Each point is reached from the start by the listed moves, each made 0, 1 or 2 times, or once backwards (-1), plus a little noise. Say if it took an odd or an even number of moves. Then give how often each move was made.

Moves:
(1): [-18  36]
(2): [-20  -9]
Start: [ 9 -2]
Points:
[ -9 -55] -> odd (-1, 2)
[ 43 -26] -> even (-1, -1)
[-33 -20] -> even (0, 2)

Moves:
(1): [  5  -1 -31  28  -6 -11]
(2): [  8   6  12  -4 -14   0]
(3): [-22 -29   7  25  15   0]
(4): [-14 -16  -7 -17 -28   9]
Start: [ 12  12   4  -5 -12  10]
Points:
[-10 -17  11  20   4  10] -> odd (0, 0, 1, 0)
[ 49  35 -51   2 -95  -4] -> even (2, 2, -1, 1)
[-15 -27  15  -1 -38  19] -> odd (0, 1, 1, 1)

Moves:
(1): [-1  7 -2 -2  2  1  4  1 -5 -4 15]
(2): [  7  13  -8  15 -11  10   4  13  -3  -1  -2]
(3): [  4   9   0   7  -2 -16  -2  -6   5   9   2]
(4): [  5   5   2   2  -1   9   2 -12   6   9   0]
(5): [  3   6   5 -12   6  -4   1 -13  22   6 -11]
(6): [  7   0  15  -3  -7   0 -10   4  22  10  -5]
(7): [ 12   0  -6   1   2  -7  15  14 -11   7   2]
(8): [-16  -1 -10   5   0  -4  -1  12   0   7   0]
(9): [-19  -8 -19  -8   7 -13 -25  18 -10  16  -6]
Start: [ 6  3 10  9 16 -3 -1 -2 16  7  1]
Points:
[-33 -21 -29  27  26 -50  10  38 -32  16   9] -> odd (-1, -1, 1, -1, -1, -1, 1, 2, 0)
[ -4  -4  34 -25  14   4 -53  17  40   5  11] -> odd (2, 0, -1, -1, 0, 2, -1, -1, 1)
[  7  21 -17  43 -15  -3 -21  90   6  46  10] -> odd (1, 2, 0, 0, -1, 2, 1, 1, 1)
[-11  35 -89  49  16 -29   3  95 -74  52  38] -> odd (2, 2, 1, 1, -1, -1, 2, 1, 2)
[ 17   4  20  53 -23  -1  14  62  32  20  -5] -> even (-1, 1, 0, -1, -1, 2, 1, 2, -1)

Moves:
(1): [10 -5 -4 -1 -1  1 -4 12  2  7  8 -2  6]
(2): [  5   1   8  -6   1   7   9   6  10   5 -11  -7   6]
(3): [  7  -8   3  -1  16   0 -15  -5  -7  -1  -9  -6   7]
(4): [-3  5  5 20 -2  3  2 -2  2 -4  1 10 12]
(5): [ 12  -6  -9  -3  -4  22   5   2  -6  -3 -17  15  11]
(6): [ -5   2  12   0 -18  10  -4  23  -3  -8   1  -1  14]
(7): [ -7  12   8  -4   7 -17   2  -1  -9 -11 -21   1  -1]
(8): [-20   4 -14  -5  11   6   6   8   0  -5   1   1   1]
(9): [ 2  4 14  3  6 -8 -8  4  4  1  4 12 -7]
(10): [  6   7   0   2  -5   9   0  -1 -32   7   0   5  -7]
(11): [ -7  -8   1  -8 -10  -2  -8  -3  11   7  -2  -1   9]
(12): [ 5 15  4 -7  4  2 -1 -1  9 -4 -2 11  8]
Start: [ -9  -3   0  10  -6  -2  12 -11   0   0   3  -4   5]
Points:
[  4  12  26  19 -43  23 -42  39  -4   9  58  13  68] -> odd (2, -1, 1, 1, -1, 2, -1, 0, 0, 1, 1, 2)
[ 31 -17  15 -29 -56  56 -18  17  11   0 -14  -1  72] -> odd (0, 0, 1, -1, 1, 2, -1, -1, -1, 0, 1, 2)
[-36  -9   9  11 -95  42   1  15 -67   3  -4  20  23] -> odd (-1, -1, -1, 0, 1, 2, 0, 0, 0, 2, 2, -1)
[-22   1  18  11  32  -8  18 -18 -14  16 -43  -5  10] -> odd (0, 2, 1, 1, 0, -1, 1, 1, 1, 1, 1, -1)

Moves:
(1): [ -2   2   4   4   1   4  -6  -8  -2  -2  -2   4  -5  -8   1   0   8 -10
  -7  -6]
(2): [  6  -3  -7   7  -6  -2  -4  -3  -8  -7   2   6  -1  -4   1   8 -11   8
  -2   5]
(3): [ 0 -3  2 -4  4  7  4  5  0 -1 -5 -3  4  6 -6  0  6 -6 -4  5]
(4): [  7  -5  -3   6   4  10  -1  -4   7   5 -12 -11  -2   5   3   5   9   4
   6  12]
(5): [-10  -7  11   0   5   0 -10  -2  -2   1  -6   3  -2   3  -3   1  -2   2
   5  -2]
(6): [ 14  10   3 -10   2   4 -14   2  -1   6  -9  -8  11 -18   1  -3  -7   1
  10  -2]
(7): [10  5 -3  3 13  3  6 -4  3 -2  3  1  3  4  2  3  1  0  6 -3]
(8): [ 3 -3  2 -2  2  6  4 -5 -3  8  2  7 -1 10  6 -3  5  3 -2 14]
(9): [ 4 -1  4 -9 -5 -4 15  4 -1 -9 11 16 -2 -6  4 -6  6  4 10  0]
(10): [ 2 -5  3 -2  0 -4  4  2  4 -7  8 -8  5  2 -2  2 -5  5 -7  2]
(11): [  0   6 -10  -6  -7  12 -11  -9   7  -2  -2  -5   2  14   0  -6   7  -4
  -9 -22]
(12): [  6 -11   5  -2 -14  -3  -6  -5   8   4  -6   6  17   3 -14  -5  -2  -2
   2  -5]
(13): [-3 -4  9 10 -6  7  8  3  4 -6  5 -2 -3 -1  2 -3 -7  0  0  5]
(14): [-2 -1 10  7 -5 -3  4 -3 -5 -4 -1 -3  2  7  3 -7  9  2  0  4]
(15): [  5  13   8  -6  -9  -9  -3  -3  -7  13 -15  -8  -6   8  -5   5 -10   7
  -4  12]
(16): [  4   4  -2   8 -13  -2  -9   7   1   6   8 -12   2   7   3  13   2   1
   2 -13]
(17): [  2  15   2   8  -6  -1  11   9   3   1   4   8  21 -10  -4   6   9  11
   3   0]
(18): [ -3  -3   0 -11   2   2   1  -9  -4  -2  -7   2   7  -2   2   4 -11   2
   3   3]
(19): [  7  -1 -11  -4  -8   8  -6  -7  -8   4  14  -6  -8   1  -6  -1  11   1
   6   6]
(20): [ -7  12   6  -6  -2 -20  -6   1   4  -5   3   6  -8   8   8   2  -8 -11
   2  -4]
Start: [  5  -6  -2  -8  -5  -6  -3  -6 -10   2  -6  -5   1  -9  -6  -3  -6  -8
  21  -2]
Points:
[ 18 -12  36 -40   4  45 -46 -85  -6  10 -54 -22 -23  50  -2 -49  50 -72
  46  28] -> even (2, -1, 2, 2, 1, 1, 1, 1, 0, -1, 1, 1, 1, 2, 0, -1, -1, 1, 2, 2)
[-31 -15  95   7 -35 -57 -35 -12 -23  -9 -33   9  31   5  12   6 -87 -11
  37  12] -> odd (0, 1, 0, -1, 2, 1, 0, 1, -1, 0, -1, 1, 2, 2, 0, 1, 0, 2, -1, 2)
[ -1  22  18  34 -30 -37   1  28   7 -11   3  12   5 -14  -6  71  24 -21
  37  -4] -> odd (2, 1, 2, 2, 1, -1, 0, -1, 1, 0, -1, 0, 0, -1, 0, 2, 2, 0, 0, 2)
[-29 -40  29 -16 -14  20  56 -27 -30 -42  45  22  10   9  -2 -24 -19  53
  20  28] -> odd (-1, 0, -1, -1, 2, -1, 0, 1, 1, 2, 1, -1, 2, 1, 0, -1, 1, 2, 1, -1)
[ -5  34  21 -39 -32  -2 -66 -33 -20   8 -24 -56 -57  36 -15  39 -10 -38
   7  -6] -> odd (2, 0, 2, 1, 2, 0, 0, -1, 0, 1, 1, -1, 1, -1, 2, 1, 0, 1, 2, 2)
[  9  32  48  12   2 -20  -7 -44 -23  42 -56  15  26   3 -24  -6  55 -16
  38  48] -> even (2, -1, 0, 1, 1, 0, 1, 1, -1, -1, -1, 1, -1, 2, 1, -1, 2, 0, 1, 1)
[ 42  22  -9  37 -69  39  17 -49 -13 -21  19 -30  45  24 -10  37  43  31
  15 -43] -> even (2, 1, 0, 1, 0, -1, 2, -1, 1, 1, 2, 0, 1, 2, 1, 2, 2, 2, 1, -1)

Moves:
(1): [  7   8 -11 -14   6  14   6  16   1  -5   4 -13   6 -11   4   3   0   7
 -14   4   4 -13  17 -22]
(2): [-3  0  3  3  9  3 -3 -7 -1  1 -7  6 10  4  5  5  7  0  4 -3  4  3 -7 13]
(3): [ -4  -5  -4  -7   3  -3  14   3  10   6 -11 -15   6   5  -6 -11   2   8
 -16   4 -13  -1 -14  -5]
(4): [  8  -6 -14  -1  -7  -3   8  13   5   8  -8  13   0   1   3   6  -5 -14
   8  13  13   7   5   0]
(5): [  4   0  -3   6   2  11 -10  -7  -3   4   4   4   4   7  -6  -9   7   4
   5   6  -3   0  -9  -1]
(6): [  9   4  -3   1  -3  -2  14  -4   5  -4  -4   2  -8   5   6   1   1   4
 -12   4  -1 -10   1   5]
(7): [ -3   0  -2  14 -14   3   6   1 -10  -6   3   0   0   8   6   4 -11   4
 -15   3  -2  -5   3  -7]
(8): [  4  -6   1  12   1  -6   4  -1   8   1   8  14  -4  -2  -5   1   8  10
 -11   8   0   1   1  13]
(9): [  1   7  -2   8 -17  -2 -10  -9 -14  -2  -7  -3   4   6 -11   1   2  -3
   1  -7  12   0  -2 -15]
(10): [  2  -3  -4   8   1   9  10 -11   0  -3  -3  -4  14   5  -4  11  -6   1
  -3 -10  -1   2  -3   2]
(11): [-1  8  5  3 -2 -3 -2 -3  8  5  5 -3  4  5  4  1  6  4  9  2  4 -6  4  6]
(12): [  0 -11  -4  -3 -14   7  -9 -17   7  10  10  -4   6  -5   6   5  -1   1
  11 -25   1  -7 -18 -10]
(13): [ 7 13  5 -5 -6  9  7  7  1 -2  4  4  0  1  9  2 -9  5 11 -4  1  5 -3 -4]
(14): [  3  -9  -4  -4  -1   5   2  -7   2   4   2 -10   9  19 -11 -22   2   3
 -10  -7  14   0  -3   1]
(15): [ -1   0   1   5  11 -10   3   7   3  -1 -10   7  -4   5  -5   5  -3   4
  12  -4  -3 -10   1  -2]
(16): [  5  11 -19   1  -2  -6  -2  15  -7   3   2  -1  -7   7  -2   4 -14 -12
   0  -7  -3   0  -1  -5]
(17): [ -7   3   4  -8  -7  20   4 -13  -7   7   7   3  -4   2   0  -3   8  -4
  -9 -11  10  -3  -1 -15]
(18): [  5  -3   2   2  -3  -5  -1   6   2  12  -4   0  -8   1  -3   1  -7  13
   3   1 -10  -6   4   2]
(19): [ -8  -6   0  18  -3   5  10  -4 -11  10  16  -8 -18 -19   3  -6  15  -4
  -4   5  -5 -10  -4   3]
(20): [ -1  -5   1  -1  -2  -5   8   0 -19  10   9  -1  -2  -2   5   6   3   0
   3   7  -6   9   3   1]
(21): [  5  -9  -5   4  -7   0   1   1  -2   9   2  -1  13  -3   6 -12   0 -18
  -8  -3   0  -1   4  -7]
(22): [  4  -2   3   2   3   0  -9  18   0 -11  -7 -11  -5  14  -7  -1  11  -2
   2  -4  -1   7   2  -6]
(23): [-1  1 11 -4 -5  3  0 12 -8  3  5  2 -4 -3 -3  3 -1 -6  6  8 -8 -3 -2  2]
(24): [ 8  9  9  3  8  0  3  2  0  1  1 -8  0  0 -2  6 -9  2 -5 -1  4  0 -6 -6]
Start: [ -2   9 -11   6 -15   5   3   4  -2  -1 -10   7  -1   5  -7   2  -2   5
  -3   2  -5   2   7  12]
Points:
[ 14  17 -62  66  -9 -12   3  77 -32  29   9  60   1  -8 -16 -13  16   4
  -2  90  -3 -45  50   8] -> odd (2, 1, 0, 1, 2, -1, 1, 2, 1, -1, 1, -1, 0, 0, 2, 1, -1, 0, 1, 0, 1, -1, 1, -1)
[ 55  24  47 -35 -11  44  13   7  46  33   5 -12  34  -1  -7   7 -18  64
  15 -34 -37 -41 -49 -33] -> even (1, 0, 1, -1, 1, 1, -1, 1, 0, 0, 0, 2, 2, 0, 1, -1, 0, 1, -1, 0, 1, 0, 2, 2)
[ 33 -53 -59  82 -76   9  64 -34 -36  80  -5  -2  -2  95 -50   9  -5   7
  -9 -51  18  -8 -65 -16] -> odd (-1, 0, 1, 2, 1, 1, 1, 1, 1, 2, 0, 2, 0, 2, 2, 1, 1, 1, 1, 2, 0, 1, 0, 1)
